Every row gives one point. To make a cloud, some directions were put in groups of two or more. Within a group, all points are equally far from the middle, so they leave a hole (a ring in 2 directions, a hollow ball in 3). The other directions are filled evenly. Then the cloud was stretched, turned, moved and blurred a little. How many holes are there, and how many directions does each take, smallest first?
In the rows, zero is written as 128.

Cloud (13 x 2):
[[ 90 103]
 [ 99 126]
 [101  80]
 [113  73]
 [118 141]
 [172 103]
 [ 91 111]
 [131 144]
 [169  96]
 [139 144]
 [108  75]
 [118  72]
 [127 143]]
Holes: 1 (2)

Cloud (13 x 2):
[[ 82 134]
 [153 102]
 [ 95 113]
 [101 109]
 [156 103]
 [ 80 144]
 [117 176]
 [170 123]
 [152 163]
 [138  97]
 [164 149]
 [ 83 158]
 [121 176]]
Holes: 1 (2)

Cloud (21 x 3):
[[118 151  79]
 [129 172  98]
 [123  82  99]
 [116 202 139]
 [ 86 170 125]
 [162 141 145]
 [154 174 128]
 [ 88 155 117]
 [ 93 129 163]
 [110  97 113]
 [130  85 112]
 [141 187 130]
 [152 176 159]
 [105 101  95]
 [157 108 131]
 [ 82 140 149]
 [129  88 116]
 [ 99 143  96]
 [ 84 136 155]
 [112 183 115]
 [136 168  93]]
Holes: 1 (2)

Cloud (19 x 3):
[[121 133 119]
 [ 92 145 129]
 [126 156 149]
 [ 58 143 122]
 [118  96 146]
 [163 126  88]
 [127 153  62]
 [169 133  87]
 [130 125  77]
 [148  98 149]
 [124 162 111]
 [146 100 143]
 [ 70 100 113]
 [ 72 119 122]
 [100  92  75]
 [ 86 146 137]
 [157 104 121]
 [128 160  82]
 [121 132  58]]
Holes: 0

Cloud (20 x 3):
[[179 117 126]
 [163 178 121]
 [ 86  85 107]
 [113 155 134]
 [135 178 148]
 [ 79  78 130]
 [132 177 145]
 [136  77 126]
 [133 116 179]
 [136 154 139]
 [125  86 168]
 [116  93 100]
 [120 124 124]
 [124 123 180]
 [123 122 132]
 [ 91 125  84]
 [113 149  91]
 [155  88 184]
 [170 167  88]
 [152 120  87]]
Holes: 0

Cloud (29 x 4):
[[177 154 150 102]
 [121  96 169 173]
 [ 86 132  97 133]
 [129  97 168 102]
 [117 122 101 122]
 [ 89  97 120 158]
 [ 77 107 116 152]
 [ 77 136 133 152]
 [102 115 166 154]
 [150 163 130  83]
 [137  88 140 105]
 [180 121 108 136]
 [188 144 131 103]
 [132 139 138 170]
 [131 144 145  85]
 [161 140 100 159]
 [147 203 145 117]
 [170 185  86 102]
 [163 183 154 126]
 [ 79 114 165 146]
 [154 129 116 104]
 [111  70 122 156]
 [160 176 114  83]
 [119 143 146  82]
 [154 141 116  97]
 [144 141 146  90]
 [ 88 139 126 155]
 [150 192 122  75]
 [ 72 148 160 117]]
Holes: 1 (2)

Cloud (29 x 4):
[[123 120  97  75]
 [113 141  68  93]
 [169 112 165 102]
 [103  86 162  66]
 [144 108 118 148]
 [137 124 167 154]
 [ 95 138 151  81]
 [131 146 131 158]
 [145 169 113  94]
 [136 127 120  76]
 [173 135 157 129]
 [158 157 162 113]
 [143 105 191  78]
 [140 127 133  79]
 [132 100 107 134]
 [180 140 124 124]
 [170 166  83 108]
 [168 110 191 131]
 [102 108 124  87]
 [111 108 166 134]
 [128 139 123 153]
 [114 119 127 133]
 [163  98 206 137]
 [107 129 153  74]
 [118  86  90  79]
 [156 178 149 120]
 [162 147 177 124]
 [165 137 182 128]
 [ 96 108 144  85]]
Holes: 1 (2)

Cloud (49 x 6):
[[145 102 105 144 170 169]
 [127 116 171 137  97 121]
 [ 58 113  99 135 106  96]
 [197 105  89 143 132 158]
 [115 131 139 159 110 137]
 [148 130 106 152 174 132]
 [ 86 152  86 158 147 121]
 [126 115  92 191 140 140]
 [ 65 116 105  90 111 105]
 [131 100 124 131 153  98]
 [101 106 138 209 133 155]
 [118 122 119 189 143 120]
 [120 142 136 100 108 127]
 [166 103 116 102 121 103]
 [127 133  83 188 165 155]
 [144 111 103 162 128 117]
 [ 97 143  95 199 172 157]
 [147 167 149 167 121 124]
 [ 96 149 107 142 166 160]
 [137 115 187 101  69 123]
 [140 113 142 185 119 118]
 [ 82 114 106 133 130 100]
 [156 116 159 158 190 169]
 [ 71  83  78 160 139 156]
 [132 129 125 114 173 148]
 [104  86 142 162 195 137]
 [ 70 123 137 127 163 118]
 [106 114 126 161 167 173]
 [149 106  83 187 165 141]
 [141 145 116 104 144 101]
 [ 99 151 144 155 162 175]
 [164 153 150 109 136 114]
 [178 123 136  98 135 160]
 [170 143 120 144 122 143]
 [ 98 116 141 128  87 122]
 [ 88 102 172 175 171 153]
 [118  86  79 134 154 138]
 [112 111 162 131 124 157]
 [112 112  83 157 177 108]
 [102 141  65 182 203 144]
 [126 115 191 166 111 127]
 [ 98 134  85 126  79 114]
 [ 94 132 104 184 186 117]
 [ 99 155 114 189 170 115]
 [ 62 129 132 141 118  98]
 [ 98 106 129  93 157 100]
 [ 95 110  83 158 122 120]
 [187  91 151 160 139 152]
 [169 153 157  93  98 130]]
Holes: 0

Cloud (55 x 6):
[[150 167 143 177  96 103]
 [ 81  90 135 125 140 168]
 [132 147 187 135 104  87]
 [109 135  61 150 142 121]
 [156 114 161 142 152 141]
 [ 96 112 100  78  88  82]
 [113  81 136 138 107 158]
 [ 89 162 117  97 126  77]
 [110 128  91 169 105  93]
 [131 132 200 149  87 115]
 [129 129 193 127 136 177]
 [112 127 185  84 130 157]
 [111 139 111  75 154 149]
 [ 82 110 124 138 161 170]
 [142  95  97 119 119 160]
 [ 89 171  93 127 101  89]
 [164 144 119 114 105  73]
 [149 146 161 178 139 129]
 [ 99  93 143 111  99  76]
 [ 79 109 128 155  97 100]
 [163 102 171 105 145 152]
 [144 122 148 136 129  86]
 [143 190 115 139 120 106]
 [113 105  82  89 128 154]
 [ 69 110 155 125 117 153]
 [122 147 172  73  92 110]
 [ 74 115 122 104 114  71]
 [147 113 147 143  74 128]
 [115 185 101 158 138 128]
 [112  98 104 115  90 137]
 [ 85 149 135 145 166 134]
 [147 108 157  82  80  84]
 [151 148 136 186 113 109]
 [149  93 129  72  88 117]
 [108 145 132  94 166 140]
 [107  94 107  65  97 112]
 [120 151 194 141 101  97]
 [105 139  88  83 160 132]
 [ 89 101 124  89  99  72]
 [ 81 128 102  96 121  67]
 [117 171 144 124  81 119]
 [172 132 135 103 144 116]
 [155 132 142 134  68 109]
 [132 109 109 112  74 101]
 [117 167 108 148 150 166]
 [ 88 131  92 152  93  95]
 [102 128  86 176 132 109]
 [107 166  96 153 154 156]
 [110 111 129 167  90  96]
 [159 147 146  94 112 163]
 [151 135 170 160 149 171]
 [138 140 174 150 136 187]
 [169 100 161  75 124 145]
 [104 100 101  68 102 126]
 [163  96 168  75 119 143]]
Holes: 3 (2, 2, 2)

Cloud (51 x 6):
[[201 149 101 118 125 139]
 [120 129 137 126 118  91]
 [121 171  97  97 168 131]
 [148 134 135  92 115 135]
 [158  65 160 129 142 127]
 [113 118 230 114 103 129]
 [134 105 129 161 164 122]
 [ 74 108 154 145 111 126]
 [138 153 170  91 112 159]
 [ 85  71 134 167 119 149]
 [158 101 160 125 100 149]
 [156 145  36 108 131 117]
 [123 112 138 151 128  92]
 [158 129 175 126 102 173]
 [ 98  80  64 125 123 112]
 [208 141 151 115 111 168]
 [167 161 143  98  90 129]
 [141 136 217  95 132 146]
 [143  94 203 121 130 143]
 [ 96 108 143 135 106  91]
 [180 177 188  81 135 123]
 [189 135 132 106  95 112]
 [ 88 150 120 136 109 140]
 [114 140  75 157 128  94]
 [152 128  93 143 163 163]
 [154 153 133 103  96 153]
 [173 122 158 112 138 144]
 [ 73 106 106 145 106 130]
 [180  91 123 130 108 135]
 [178 173  69 114 174 121]
 [136 143  65 152 121  88]
 [120  71 195 126 104  90]
 [170 175 150  88 126 123]
 [127 102 153 119 117  94]
 [142 161 116 107 111 165]
 [ 72 155 155 121 157 113]
 [152 144 104 106 148 102]
 [182 190 172  91 148 144]
 [114  83 124 159 143 117]
 [201 142 164 144 148 118]
 [ 85  80  92 152  98 110]
 [ 96 152 129 153 149 115]
 [196 141 124 145 153 127]
 [135 113 125 173 150  99]
 [159  87 178 102 118 121]
 [131 126 117  89  94 143]
 [140 196 169 131 134 135]
 [130  87 169 124  91 125]
 [112 136 125 155 115 155]
 [137 190 146 122 106 140]
 [137 113 122 134 145 106]]
Holes: 0
